Each row is a point. The points of each table are mixes of a few directions, plus a little noise. How many directions does each table use, and how many do they share? Where both have some left over, give the other angles between the two spaces (their principal angles), to ten degrees, smallest first.

First (5 x 3)
[[ 5.1  0.8  2.5]
 [-0.3 -1.6  0.8]
 [ 6.0  1.1  3.0]
 [-8.6 -2.0 -4.2]
 [-2.0  2.0 -2.3]]
Second (6 x 3)
[[-3.3 -7.3  4.1]
 [ 3.0  1.4 -1.3]
 [-3.1 -0.8  1.1]
 [ 7.8  1.7 -2.6]
 [ 0.8  5.0 -2.4]
 [-5.2  0.2  1.1]]
Directions: first 2, second 2, shared 1; angles 40

First (8 x 8)
[[ -2.2   3.6  -1.9   1.3   6.8   1.4  -5.4   2.7]
 [  0.5  -1.1   0.5  -0.3  -2.0  -0.5   1.3  -0.8]
 [  2.6  -4.1   2.1  -1.4  -8.6  -1.9   6.5  -3.4]
 [ -2.4   3.6  -2.2   1.5   7.8   1.6  -6.1   2.9]
 [ -2.5   3.7  -2.1   1.3   7.8   1.7  -6.0   3.0]
 [  3.0  -5.0   2.9  -1.6 -10.1  -2.3   7.6  -4.0]
 [  1.4  -2.0   1.3  -0.7  -4.1  -1.0   3.1  -1.7]
 [ -0.8   0.9  -0.5   0.2   2.2   0.5  -1.6   0.9]]
Second (10 x 8)
[[-0.6 -4.3 -2.2  2.8  3.3 -4.7  4.9  3.0]
 [-0.7 -3.9 -7.6 -3.8 -0.2  1.5  0.9  2.2]
 [-6.8  2.7  4.1 -2.3 -0.7 -1.4 -2.2 -5.4]
 [-2.2  5.6  3.6  2.3  4.5  1.8 -5.7  0.3]
 [-6.2 -3.6  4.4  2.4 -0.8 -4.7  4.6 -1.0]
 [ 1.8  2.7  3.6  3.1  0.5  3.1 -3.1  2.3]
 [ 1.6  4.5 -1.5 -0.7  3.4  1.4 -4.6 -0.4]
 [ 1.4 -3.0 -4.7 -5.9 -5.3  2.5  1.2 -1.6]
 [ 8.2  3.0  1.5 -2.3 -7.0  4.6 -1.5 -2.7]
 [ 4.3 -3.6 -1.8  3.6  1.9 -4.5  5.8  2.9]]
Directions: first 1, second 5, shared 1

First (11 x 11)
[[  4.5   0.6  -1.4  -3.5  -7.2  -1.2  -0.3   7.2   3.5  -6.8   9.1]
 [ -4.1  -0.3  -0.2   0.6   3.3  -0.5  -0.6  -3.3  -1.2   7.1  -4.3]
 [ -3.0  -1.0   0.3   2.0   4.7   1.2  -0.9  -4.4  -1.7   7.9  -3.1]
 [  0.7   0.0  -1.6  -2.6  -3.1  -0.7  -1.6   3.8   2.8   2.4   6.7]
 [ -0.7  -0.1  -0.3  -0.1   0.3   0.2  -0.5  -0.3   0.2   2.2   1.0]
 [  7.7   0.4   2.4   3.9  -2.0   3.4   2.0   1.6  -0.4 -13.4   3.5]
 [ -0.2  -1.4   0.3   2.7   3.3   2.7  -1.8  -2.9  -0.8   7.4   3.1]
 [ -4.6   0.2  -0.2  -0.6   3.0  -1.5   0.2  -3.0  -1.6   4.8  -7.0]
 [  4.2   0.9   1.0   0.2  -3.0  -0.1   2.2   2.7   0.3 -11.2   0.2]
 [  1.0   1.2   1.3   0.2  -0.6  -0.8   2.4   0.2  -1.3  -8.9  -5.5]
 [ -5.9   0.0  -1.8  -2.5   1.9  -2.3  -0.9  -1.4  -0.2   8.3  -4.0]]
Second (11 x 11)
[[  0.1   1.0   0.2  -0.4   0.2  -1.1   0.7  -0.7  -0.4  -2.0  -3.6]
 [  1.2  -2.8  -0.2   1.7  -0.7   3.7  -2.0   1.9   1.0   4.7  11.1]
 [ -0.6  -0.3   0.7   0.7   0.2   0.3   1.4  -0.2  -1.1  -3.1  -2.5]
 [  2.8  -0.5   1.6   2.8   0.1   2.4   1.4  -0.2  -1.1  -5.8   0.7]
 [  0.1  -0.5  -0.7  -0.5  -0.3   0.4  -1.5   0.7   1.1   4.0   4.1]
 [  0.4   2.5  -0.4  -1.7   0.3  -2.8   0.1  -1.3   0.4  -1.0  -5.7]
 [ 10.7   7.2  -1.0  -2.7  -0.3  -4.4  -3.7  -3.3   4.6   0.0  -2.1]
 [  3.5  -0.7   0.8   2.3  -0.3   2.7  -0.5   0.5   0.3  -1.5   5.4]
 [ -1.1  -4.1   0.8   3.0  -0.4   4.8   0.2   2.2  -1.0   0.9   8.6]
 [  0.3  -0.7   0.9   1.5   0.1   1.4   1.2   0.0  -1.1  -3.3  -0.3]
 [-17.4  -1.1  -2.6  -6.9   1.1  -7.2   2.8   0.5  -2.9   7.0 -15.9]]
Directions: first 3, second 3, shared 2; angles 80

First (8 x 18)
[[-0.6 -1.8  1.9  7.0  2.0  2.8  0.9  1.1 -2.5  1.0  3.0  0.7 -1.2  1.0
   4.3 -0.7  1.9 -1.9]
 [-0.6  3.1  6.8  4.1  0.1  3.8 -5.7 -0.8 -0.6  5.7 -3.7  1.9 -4.2 -0.1
   2.6 -2.0  0.9 -5.3]
 [ 6.0 -0.9  5.9  8.1  0.5  4.0 -3.4 -4.3 -4.9 -1.0 -0.3 -4.2 -4.6 -2.5
   3.4 -7.1  1.6 -1.2]
 [ 3.5  0.5  3.2  2.6 -1.5  5.0  3.8 -2.8 -3.1  1.8  4.6 -2.8  3.1 -2.7
   4.1 -1.0 -2.0  5.6]
 [-2.9 -1.8 -7.0 -2.1 -0.1 -6.4 -1.7  6.7  4.4  3.9 -2.4  7.9  8.8  2.9
  -1.3 -0.1 -2.8  0.7]
 [ 0.8 -3.2 -2.9 -4.9  1.2 -2.2  2.3 -3.6 -0.3 -5.0  1.2 -3.0 -5.8 -1.7
  -3.1  5.7 -1.7  6.0]
 [-1.3 -0.9 -5.9 -7.7 -0.1 -4.7  3.3  0.5  2.5 -6.4  0.1 -2.2  0.0  0.6
  -5.9  3.1  0.4  1.1]
 [-4.7  4.5 -2.0 -6.9 -1.9 -2.2  0.5  3.6  4.5  0.2 -2.2  1.6  3.5  2.6
  -4.2  1.6  1.5 -5.2]]
Second (9 x 18)
[[  1.7  -2.2   6.0   3.9   3.4  13.7   3.7  -1.1  -0.5  -0.2   1.8   2.2
   -3.2  -1.2   8.9   0.8   1.6   3.1]
 [  0.2   1.4  -3.1  -1.0  -2.3  -7.3  -2.0   1.2   0.0   0.3  -0.7  -1.6
    3.8   0.2  -4.5  -2.9  -0.6  -2.0]
 [ -0.4   3.4   3.7   3.8  -1.9   6.8   7.3   0.0  -2.8  -1.7   7.4  -4.9
    4.3   0.5   4.0  -2.4   4.0  -3.3]
 [  0.1   0.4  -1.4   0.8  -0.6  -1.1   0.5   1.6   0.3  -1.3   0.2  -0.7
    3.0   1.0  -0.7  -2.8   1.4  -2.1]
 [ -0.6  -4.2  -1.6  -1.7   3.4   1.7  -1.6   1.5   2.9  -1.8  -3.7   4.9
   -3.8   0.9   1.1   2.1   0.5   1.2]
 [ -2.9   1.2   1.9  -3.8   0.5  -1.1  -0.5  -3.8  -0.4   3.1   0.3  -0.6
   -7.5  -1.7  -2.2   8.8  -3.3   3.7]
 [  2.5   2.7  -0.8   0.2  -4.4  -8.2  -4.1  -1.4  -1.7   4.0  -0.9  -2.9
    4.7  -1.6  -4.4  -3.7  -3.6   0.7]
 [  1.2  -1.1  -6.4  -3.5  -1.7 -13.8  -8.5   1.3   2.1   1.6  -6.9   2.0
    2.5   0.4  -8.0  -2.7  -3.9  -0.1]
 [ -1.6  -1.6   2.3   1.3   3.2   9.5   5.3   0.9   0.8  -3.4   2.3   1.3
   -3.3   1.0   5.3   2.5   3.9  -0.7]]
Directions: first 6, second 4, shared 3; angles 60
